Every row gives one point. The points of each table are mixes of a few directions, plus a little noise. How many directions does each table use, and how many do they share? Where both have some left over, give the other angles between the two spaces (their principal angles), to ten degrees, smallest first.

First:
[[ 14 -34  22]
 [ -3  25 -27]
 [ 34 -65  27]
 [-58  19  70]
 [ -5  34 -36]
 [ -1  28 -34]
 [ 18  -7 -22]]
Second:
[[ -6  15  35]
 [  7 -19 -46]
 [-15  40  95]
 [ -6  14  34]
 [  5 -13 -31]
 [  3  -9 -20]
 [ 11 -28 -68]]
Directions: first 2, second 1, shared 0; angles 30

First, 9 rows:
[[-47 -20 -17  23 -55 -29  -2 -20]
 [ -1 -42   7 -36 -30 -50 -39  12]
 [ 38 -29  20 -45  12 -16 -27  15]
 [ -5 -10 -14  51   0  65   3  26]
 [ 28  67  12  -8  60  23  46 -31]
 [-26  32 -11 -34  15 -78   0  39]
 [-25  57   9  10 -19  19  -6 -52]
 [-16 -40  -7  12 -41 -21   6 -30]
 [ 54 -14   2  27  59  87  20  41]]
Second (8 x 8):
[[ 31 -14  -8 -42 -27  -6  32 -52]
 [-50  24  14  68  43  10 -53  84]
 [ 33 -16  -9 -44 -28  -6  34 -55]
 [  8  -4  -2 -11  -7  -2   9 -14]
 [ 40 -19 -11 -54 -34  -8  41 -66]
 [ -4   2   1   5   3   1  -4   7]
 [-57  27  16  77  49  11 -59  95]
 [  0   0   0   0   0   0   0   1]]
Directions: first 5, second 1, shared 0; angles 30

First:
[[ 10  14  41  11  32   0  -9  58   6  31 -32   0]
 [-10 -15 -43 -11 -34  -1   9 -61  -7 -33  33   1]
 [ -8 -12 -35 -10 -28   0   7 -49  -6 -26  27   0]
 [  5   7  22   6  17   0  -5  30   3  16 -17   0]
 [  2   2   7   2   5   0  -1  10   1   5  -6   0]
 [-12 -18 -54 -15 -42  -1  11 -75  -8 -41  41   0]
 [ -2  -3  -8  -2  -6   0   1 -11  -1  -6   6   0]
 [ -1  -2  -4  -1  -3   0   1  -6   0  -3   3   0]
 [  6  10  28   8  22   0  -6  39   4  21 -22   0]
 [ 11  16  46  12  36   0 -10  64   7  35 -35  -1]]
Second (8 x 12):
[[  2   3   8   2   6   0  -2  11   1   6  -6   0]
 [  0   1   2   0   1   0   0   3   0   1  -1   0]
 [ -3  -4 -13  -3 -10   0   3 -17  -2  -9  10   0]
 [ -5  -7 -21  -6 -16   0   4 -29  -3 -16  16   0]
 [-12 -17 -50 -13 -39   0  10 -69  -8 -37  38   0]
 [ 16  23  68  18  53   0 -14  95  11  51 -52  -1]
 [  6   9  27   7  21   0  -6  38   4  20 -21   0]
 [ -5  -7 -21  -6 -17   0   4 -30  -3 -16  16   0]]
Directions: first 1, second 1, shared 1

First, 11 rows:
[[  7  55  -7   9 -28 -12 -43  -4 -20  15 -20  35  -5 -21  -1  -4  55 -28
   34 -16]
 [ 21 -55   0  -8  13  19  11  23 -22 -10  -2 -52  17 -12  26  20 -18  37
  -21  -2]
 [ -3  58  -3   5 -36 -22 -19 -19  11   9  13  25 -28 -15 -36 -24  11 -18
   22 -11]
 [ -3 -28 -29 -18 -13  -6  -2   0  27  29  11 -34  -8 -14  20  25 -28  38
    0  22]
 [ -9  10  27   9  12   0  32 -11   7 -31  21  12  -9  22 -40 -33 -25 -16
  -18  -7]
 [ -5  -4  11   1   6   0  20  -5   9 -14  15  -4  -6  10 -19 -14 -23   1
  -12   0]
 [ -7  13   0   6  12   2 -14   1  -8   7 -24  35  14  13  17   8  36 -27
   13   3]
 [ -9  61  10  13 -15 -15 -14 -17   1  -2  -1  49 -14   4 -32 -27  28 -41
   20 -13]
 [ 22 -85  33   2  54  41  46  33 -42 -50  -5 -52  38  17  22   8 -29  27
  -50 -11]
 [ -6  19 -35 -11 -30 -18 -32  -9  23  43  -4   5 -13 -20  18  21  13   9
   27  16]
 [ -8 -44  -6  -9  24  10  17   7  12   4  -2 -18  14  15  26  21 -20  17
  -15  20]]
Second:
[[  2  -1  14   2   7  15  23   4  -7 -18  -7   1   5  17   5  -2 -13  -8
    8  -4]
 [ -2   1 -11  -2  -5 -11 -17  -3   5  13   5   0  -4 -13  -3   2  10   6
   -6   3]
 [  2  -2  13   2   7  14  22   3  -7 -17  -7   0   5  17   4  -2 -12  -8
    8  -4]
 [  4  -3  26   3  13  27  42   7 -13 -33 -13   1   9  32   8  -4 -25 -15
   15  -8]
 [ -6   4 -43  -6 -22 -45 -70 -11  21  55  21  -1 -14 -54 -13   7  41  25
  -25  13]
 [ -4   3 -26  -4 -14 -27 -42  -7  13  33  13  -1  -8 -32  -8   4  24  15
  -15   8]
 [  6  -4  41   6  21  43  67  10 -20 -52 -20   2  13  51  13  -7 -39 -24
   24 -13]
 [  1  -1   6   1   3   7  11   2  -3  -8  -3   0   2   8   2  -1  -6  -4
    4  -2]
 [ -8   6 -58  -9 -30 -61 -95 -15  29  74  29  -2 -19 -72 -18   9  55  34
  -34  18]
 [  5  -4  37   5  19  39  60  10 -18 -47 -18   1  12  46  12  -6 -35 -22
   21 -12]]
Directions: first 4, second 1, shared 0; angles 40

First:
[[-30  12 -36  15   1  22   2  39  40  14 -14   8 -31   5  12 -27  -9   7
  -14 -19 -15 -15   8 -22  21  22 -23   8 -29  36  -6   8]
 [  1  -5  26 -13  -6 -22  -5 -25 -15  -7  -1 -16  10   6  -7  13   4   6
   -9   1   6   6  -4  16 -15 -20  27   9   1 -34  -2 -17]
 [ 19  -1 -17  18  -9   1   4   8 -22   9 -19  -6  21  -1  25  14 -15 -17
   18   6 -11  19 -16   3 -12  -2 -41  -7  13   6  29   8]
 [-71  16 -18   5 -26  21 -36  47  57  -7 -51  -2 -48  38   8  -4 -19  -1
  -44 -38  22 -20 -22 -30   3 -13 -39  61 -56  20 -18 -46]
 [ 37   7  32 -13  17 -73 -32 -22  -4 -33 -17 -39  21 -14   6  30  54  -6
  -20  21 -26  12 -37  -4 -21  -2  -1 -31  25 -16   6 -32]
 [ 27  -3 -10   9   2 -13  42 -25 -39  33   9 -16  28 -14  13  -6 -16  14
   18  -1 -34  18  25  36  -6   7  18 -20  13 -31  32  31]
 [ 19  -1  29 -26   9  29  10 -39 -22 -16  50  41  -3 -20 -69  21   9  -4
   27   1  64 -26  26  25   0   4  12   3  41 -19  -7  -3]
 [-25 -18  18  -7 -28  55 -13   3 -13 -13  10  37  -4  26 -22  16 -35 -21
   19   1  72  -3  -6  -1  -7 -37  -3  45  -3  -2 -18 -12]
 [ 22  -7 -24  13  40 -21  28  14  18  20  32  -6   4 -26  33 -57  26  22
    4  27 -79   9  26 -21  36  42  49 -68  -6  39 -14  63]]
Second, 9 rows:
[[-30  20 -49  42 -27  26  22  36   2  47 -54   8 -15  33  14 -11 -44   4
    9 -27  -4  27  -1  22  10 -26 -52  30  -9  10  41  30]
 [-11  -6  16 -27  -4   0 -12 -23  12   2  20   8 -15   2 -41  12  -1  16
  -15 -23  17  -6  26   1  -4  10  25   5  -8 -38 -13 -32]
 [  9  14   0   0 -17 -32 -18  -5 -12 -13 -46 -43  15  -4  26  41   0 -15
  -21 -18  -8  -5 -34   7 -39   2 -59  21  -3 -24  32 -55]
 [  2  -6  34 -28  18   0 -26 -10  17 -42  33  13 -11 -13 -27   6  34  -7
   -9  16  30 -29  -5 -23   3   9  25  -4   5  12 -41 -23]
 [  1 -27  37 -37  12 -16 -11 -32   6 -12  50  -1   3  -8 -20  -7  15  19
  -14   8  -4  -3  25 -14   1  11  82 -20 -13 -30 -42 -16]
 [  8  29 -54  27  -9   3  18  15   2  43 -40   1  -9  -4  -5  14 -19   4
    8 -36 -22  14  11  19   1  24 -82  -7  15  -2  60   6]
 [ 13  11 -16  15   2 -31 -10  17   4  -5 -37 -34  11  -7  43   8  12 -11
  -12   3 -38   5 -31 -11 -11  11 -43 -10  -4  16  21 -11]
 [ 27 -24  21  19  18  43  45   2 -55 -21  51  30  39 -10  32 -42  -3 -25
   63  76  24  -2 -10  13  21 -39  56  -9  30  55 -27  95]
 [-20 -11  11 -12   6   8  -8   0  24   1  24  18 -19  10 -22 -20   5  15
   -8   2   6   1  19 -15  19  -2  47  -5 -14   2 -33   6]]
Directions: first 6, second 6, shared 4; angles 30, 40

First, 9 rows:
[[-15 -23   3 -23  12  15   9  22 -10  -7  22 -45  23   7   3  13  23  -9
  -21 -10 -47  -8   3   6  -5 -10  13  20 -13 -10  19   1]
 [-16 -20 -20  50 -22   8  -4 -19 -10  24 -12  20  -5   6 -12 -28  -2 -17
   -1   9  32 -12  45  10  30  22 -24 -24  -5  25   1  22]
 [ 25  14  -9  34 -87 -28  -8  31  45   3 -25  18  -2 -35  42  -1  51 -33
   61  11  31  52 -12  12   6  31   9  15  -4  10  -2   7]
 [-51 -68  -9 -61  23 -13   9  19  47 -43  24 -27   5  34   5  35   8 -79
  -34 -33 -47 -27  39  31 -46 -29  33  10  -7 -70  -6 -14]
 [-21 -29   1  23  22  -8   5 -20 -23  32   2  20   4  27 -14 -24 -12  29
  -24   4  -7 -26  28  17  -6  -7 -60  -5  -8  -3   5  10]
 [  8  34 -64   8  -7   9 -22  12  18 -46 -50  13 -23  -7   0  33 -34   2
   26 -44  16   4  13   6   1 -40   6  -7  95 -12 -31 -20]
 [  6   8  20 -13  21  -6   3 -11  -7   6   9   7  -2   4  -4  -3 -12  21
   -7   8  -1  -3 -18  -8 -11  -3  -6   0 -10  -4  -1  -5]
 [ 30  42  67 -37  52  27  12 -29 -47  15  42 -23   5 -13 -24 -14 -19  44
  -22  38   0  -2 -64 -55  18  22  39  -8 -52  36  15  -3]
 [ 33  42  11  20 -13  -1  -5  -6 -14  16 -12  16  -5 -21   4 -12  -2  41
   24  17  23  22 -34 -18  14  13 -10   1   3  28  -1   1]]
Second (8 x 32):
[[-32 -19   2 -19  29 -20 -14 -23  25 -40 -23  34 -33  22  -3 -13 -45 -16
  -31 -18  -2 -23   0  15 -53 -10  15 -11  14 -50 -18 -19]
 [ -9  -7 -11 -19  41  33  -3  -5 -55  13  13 -49  35  47 -33  32  -1  37
  -20 -14 -26  -7  47  18  -2 -38 -49  13  15   0  36   4]
 [ 30  11  -7  17 -77 -15   4  33  42  11   4  -3   9 -34  29  18  56 -51
   63  17  35  47   2   0  30  29  23   7 -17  22  -2  12]
 [-19 -16  20  16  26  26   3 -27 -49  23  13 -12   8  14 -23 -36  -9  18
  -40  18  -9 -24  11  -6  15  21 -11 -11 -34  25  25  17]
 [ 51  44 -15   8 -41 -23  15  44  45   0  -2  18  -8 -65  40  19  22   8
   57   0   6  25 -59 -30  29  -3  23  11  26  17 -39  -9]
 [  0   7  11  11  23   2   8  -9 -14   6   2  16 -12 -18  -1 -31 -23  30
  -23   6 -13 -22 -35 -22   8   8   6  -8  -3  12 -12   0]
 [-21  -2  -1 -19  46 -14  -5 -17  10 -33 -18  31 -30   8  -3 -11 -52  19
  -34 -21 -19 -31 -23  -1 -42 -24   6  -7  29 -40 -26 -23]
 [  0 -18  -2   6 -44  13  -6   7  -4  19  12 -38  32  22  -6  23  51 -44
   29  13  25  35  59  26  15  17 -11   7 -30  14  37  20]]
Directions: first 6, second 4, shared 2; angles 30, 50

First:
[[-35  39 -22 -34 -32  55  14  -6  -7   4  31 -37  -9   1  54   2  37 -13
  -32 -73  24 -69 -37  -5 -44 -39 -29 -20 -20  34 -31  25]
 [ 43  -3 -57 -41 -30   3   2  13 -11   9 -22  24  35  75  -7 -44 -23 -32
   45  32 -36  46  28  37 -13 -19 -17  23   0  48  32  26]
 [-28  25 -13 -14 -16  43   5  -9  -1   0  16 -29 -11 -12  43  18  49  -1
  -36 -52  32 -51 -32 -13 -16 -28 -14 -23  -7  19 -26  13]
 [ 32  20 -22 -16  -9 -24  10  32   0   4   9  12  41  33 -14 -30 -42  -8
   28  32 -57  13  24  25 -22  10 -13  35   7  12   3   9]
 [-40  21  20   3   2  17   9 -13   0   1  27 -28 -24 -44  19  18  27   6
  -35 -61  32 -61 -38 -20 -20  -2  -5 -23 -19 -22 -27   1]
 [-10 -20  30  19  16 -16  -4 -11   1  -2  -2   5 -20 -22 -18   4 -14   7
    2   2  10   9   0  -8  11  16  14  -5  -6 -27   7 -15]
 [  4  -4  66  81  64 -57 -14  19  29 -19   2   3   2 -80 -29  60   4  61
  -31  56  -8   3  12 -36  59  58  40   9  46 -74 -28 -50]
 [ 57  14 -67 -31 -21  -4   0  29  -2   5 -25  23  56  68  -5 -28  -4 -18
   34  50 -46  42  31  32   0 -13 -15  30  22  44  20  24]
 [ 29 -16 -57 -37 -19   6  -3 -19 -14  17 -45  24  12  42 -25 -31  25 -37
   32  -7  16  37  -4  21   4 -14  -6  -9 -19  12  44  31]
 [-52 -31  85  57  26  17 -15 -14  12 -26  25 -24 -57 -50  38  54 -10  44
  -40  11  30 -10   5 -37  31   0  25 -16  21  -2 -31 -50]
 [  0 -45  37  14  19 -40  -4 -22  -7   6 -15  27 -26 -11 -55 -23 -49  -9
   34  10   3  40   9   5   9  31  20   1 -25 -44  37 -14]]
Second (8 x 32):
[[-62  18  71  32  36  14  24 -22   3 -24  53 -52 -64 -51  40  30  30   7
  -75 -56  58 -74 -27 -22  -4 -29  39 -24 -26 -16 -37 -28]
 [ 21   7 -34 -18 -10   2  -6  13   0   3 -13  10  30   0  -7   1  15   8
   15   0 -12   1 -10   5  -7  13 -27   3  12  -4   7  14]
 [-23 -32  29   5   7 -26  -4   3  -6  18  10  23 -17  22  -3 -14 -30  16
   19  24 -13  20  -4 -10  13  -8 -16  12   2   7  21  -5]
 [ 65 -14 -28 -13   2  30   4 -13  -5 -60 -29  -9   6  18 -10 -10 -13 -39
   17  20  13  47  51  58 -11   0  41   2  -4  21  30 -16]
 [-18   5 -21  -3  -8 -15  -8  13   3  45  -7  20  15  32  13   2  35  17
   -4  18 -11   1 -21 -30  32 -24 -26   4  20  20  -4  23]
 [ -4  19 -31   6 -37 -19 -18   8  10  71 -29  26  34  35 -14 -11  -5  -8
   15  27 -42  24  11 -34  29   6  -9   6  14  13 -27  31]
 [ 95 -34 -66 -52   1  20  -5  18 -15 -70 -35  23  45  13 -26 -15  -8  -4
   65  26 -10  52  18  77 -35  28 -34  17  17   4  75  -1]
 [-74  30  81  43   9  -7  13 -21  10  18  50 -40 -49 -68   9  18 -24   4
  -53 -61  18 -72 -19 -44 -16  16  32 -20 -33 -45 -65 -19]]
Directions: first 5, second 5, shared 2; angles 40, 80, 90
